Each row is a point. To make a cloud, some directions were put in groups of two or more. Within a group, all points are equally far from the middle, so they leave a hole (a ring in 2 directions, a hollow ball in 3). The other directions are filled evenly. Then the cloud was stretched, turned, moved and blurred a little. How many holes are there, and how many directions does each take, smallest first?

Cloud (19 x 3):
[[-55 -19 -29]
 [-18  40 -26]
 [ 13 -26  45]
 [-45 -21  38]
 [-36   0 -48]
 [ -1 -21 -46]
 [-30 -35 -42]
 [-60   1 -20]
 [-40  39  -2]
 [-56  11 -22]
 [  5 -18 -44]
 [-12  39  25]
 [  3   3  50]
 [ 26  19  -7]
 [ 21 -26  38]
 [-36 -52 -21]
 [ -2   8 -46]
 [-52 -18  31]
 [-35  40   3]]
Holes: 1 (3)

Cloud (29 x 4):
[[  2 -20  -5  60]
 [ 42  -9  -1  -2]
 [ 11  18  -6   3]
 [-16   7   6   7]
 [-38 -10   1  -3]
 [ 36 -20 -14  26]
 [  7 -27  36  21]
 [ 26 -24  13 -23]
 [  7 -44  32  31]
 [ 34 -35  16  -8]
 [-15 -23  19   8]
 [ -4  25  -7  -6]
 [  8  14  18   5]
 [ 15 -49  22   9]
 [  9  -5 -20 -26]
 [ 24 -23 -13  -1]
 [-26  15 -12   5]
 [ 20 -13 -16 -11]
 [ 42  -1   6 -22]
 [ 20  -6 -13  37]
 [  2   1 -29  25]
 [ -4 -13 -24 -28]
 [ -8   0 -35  31]
 [  5 -26 -17 -13]
 [ 22   8  31  12]
 [-32  -9   8  -8]
 [-35  -5   6 -13]
 [-13 -26 -19 -21]
 [  8 -38  24  57]]
Holes: 1 (2)

Cloud (51 x 6):
[[-12 -28   4  15 -17 -30]
 [ -5  -1 -29   6  -1  32]
 [  3  -9  -7  32 -19   7]
 [ 11 -31  33  10  21  20]
 [ 12  23  27  34  -6  22]
 [-29 -23  19  38  20  17]
 [ -4  28  44  31   3  -4]
 [ -7  -4   3 -17 -33 -10]
 [ 11 -12  22  19   4 -29]
 [-22  -8  20  41 -38 -12]
 [-35  -5  12  31  18  19]
 [ 16  -1  12  -3 -27   2]
 [  2  -3 -25  24  -8  37]
 [  0  26  27  10  -6  19]
 [-32   0   1  60  -4  12]
 [ 11 -13 -19  10 -11  22]
 [  0   8  20  46  24  -9]
 [-31 -11  -7  54   5   7]
 [ 13  19  12  -7 -34   6]
 [ -4  11   5 -26   5 -13]
 [ 30  37 -13  -2  10  -7]
 [ -8 -16 -12  25  25   9]
 [ -1  -9 -19  53 -19 -21]
 [-16   8   2  38  40   4]
 [ 15 -25   2  35   6  -7]
 [-18  -7 -27  25   4  31]
 [ -5  17  16 -19  -3   2]
 [ 24   1   5 -45 -23  -1]
 [-20 -42   3  28  28   7]
 [ 28   5  16  -1  -1  -9]
 [ -5  36   7  -4  14   0]
 [-15 -37 -12  25   0  -1]
 [-12  -5 -30  53 -12   1]
 [ -3  47  15 -13   2 -10]
 [-15 -39  10  23  -8  29]
 [ 34 -26  -2  19  13 -10]
 [ 22  15  13 -28  -4  11]
 [ 22  11  -8  30  29 -18]
 [ -9 -12  -7  53 -23 -19]
 [ 14  18  38  -5  -8  -5]
 [ -4  25  18  45 -36  10]
 [  7  -7  13  -2  19  30]
 [ -7  14  37  19   3 -16]
 [ 13 -10  -3  -6  -2 -19]
 [-41 -26   1   3   3  27]
 [-29 -36   7  44  -4  22]
 [  0  39   3 -11  12  -6]
 [ -7   3  29  -1 -25  26]
 [  7   7  14  -5  29  -2]
 [-21 -27 -15   3  -2 -16]
 [ -6   6  -8  10   8  -7]]
Holes: 0

Cloud (75 x 8):
[[  8  -1  21   9 -19  -1  22  35]
 [ -5   8  11  -9 -19  31  41 -14]
 [ 19  24  -6  34  19  -4  24  -1]
 [ 12 -20 -30  -7  32  10  36  -4]
 [-21 -16 -23  40   7 -11  27   8]
 [ 16   2  13 -22  44   9  17  19]
 [  7 -49 -22  -2  -4 -14  27   6]
 [ 16 -24  -9  22 -15 -15  46   1]
 [-18   3  12  10 -21  32 -18 -34]
 [ 13  10 -13  39  14 -17  37   1]
 [  8  11  12  -7   6 -19  36 -39]
 [ 11 -38   9 -21 -11 -12 -25 -22]
 [  5 -37 -26 -17 -21  -9  37   4]
 [-13  13  -4  10  28  20  36 -32]
 [ -3  37  20 -23  27 -20 -11 -22]
 [ 16  -9  33  26 -27 -24   2  -2]
 [-16  -3  42   9  16   7  -4 -24]
 [ -1  -9  -6   5  -6 -60  -9  -6]
 [-41 -10 -13  23  31  -9   9   4]
 [ -8   4 -14 -31  25 -45   8   8]
 [ -4 -28  -5  18  26 -30  -2  33]
 [-23 -19 -32  13 -28  27  20   7]
 [-17  15  -1  29  -6 -40 -12 -20]
 [ -6  10 -18 -30  -4  16  42   9]
 [  4  19  -4 -22  25  18  -1 -47]
 [ -5 -18 -31 -20  31 -14  -8 -31]
 [  6   2 -48   0  -4 -10   3   7]
 [-22  17 -10 -24 -14  22 -19  -8]
 [-20 -31   4 -12  32 -28 -10  14]
 [-19  37  26   0  12 -12 -26 -11]
 [-33  -3 -21  23 -14 -29  -8 -16]
 [ 29 -25 -15 -24   4  11  47  -1]
 [  7  32  -1   6  -3  20  37   6]
 [-21   7   7  15 -19  -3 -39   6]
 [-13 -24 -13   0  36 -36 -23  -2]
 [ -7 -12  18 -20  -8 -42 -24   7]
 [ 38 -16   0 -26  -3   5   7 -37]
 [  7 -12  18  39   2 -24 -26 -12]
 [-33  13 -23  -8  26  -1  42 -11]
 [ 15  22   9   6  -7 -32 -20   5]
 [-40  12 -26   7  25 -18 -11 -22]
 [ 19 -28 -32 -37  12  14  10  12]
 [ 12 -16 -49  -8   8  10   2  11]
 [ 11 -24 -30 -43   4  -6   2 -28]
 [-11 -34 -27  -4 -12  30 -18   6]
 [  6 -27  -8  16 -13   9 -23 -32]
 [-27  10  -1  16   6 -33  16  32]
 [-12   4 -30  20  13 -30   4  27]
 [ 19  -4  20  24  12 -45  28  18]
 [-16 -37 -12 -26   3 -24  15  -8]
 [  4 -40 -11  13 -16  17   8  28]
 [  2  34   0 -27  14 -19   0 -28]
 [  8 -19   4  12  18 -43 -37  -1]
 [ -9   2  19  26 -14  40   9  -1]
 [-17   1  -4   0   1  52  28  -7]
 [-33  -6 -11  -7 -20  34  27   3]
 [ -9   0   5 -22  52 -13   9  22]
 [ -9  25  10   0   5  22 -35 -11]
 [  5  -1  22   7  40 -31 -24 -24]
 [  8  16 -17 -35  -9 -12  -3  -7]
 [  4 -39 -37   8 -14 -10 -10 -17]
 [ -4  26   7   9  -3  21  26  24]
 [ -6   2 -16  12  19  36  36 -21]
 [ -5  27  19   0  23 -25  28 -34]
 [ -7  41  25  24  20   2  -6  -3]
 [ 41  -9  -2   0   3  30   6 -17]
 [  7 -32 -16   8 -21 -13  45   7]
 [-29   1 -18 -17 -12  35 -21  -6]
 [  9 -21 -21  -5  32 -44  20  19]
 [  6  -4  -8 -28  34 -48 -13  -7]
 [-22  19  48  14  12   6 -10 -10]
 [-13 -20 -13  23  -5 -44  14  27]
 [ 44 -10 -13  11  -6  10  35 -13]
 [ 22  -7  22  10 -42   4   8 -10]
 [ 14   1  38  17 -19 -34  -8   0]]
Holes: 3 (2, 3, 3)
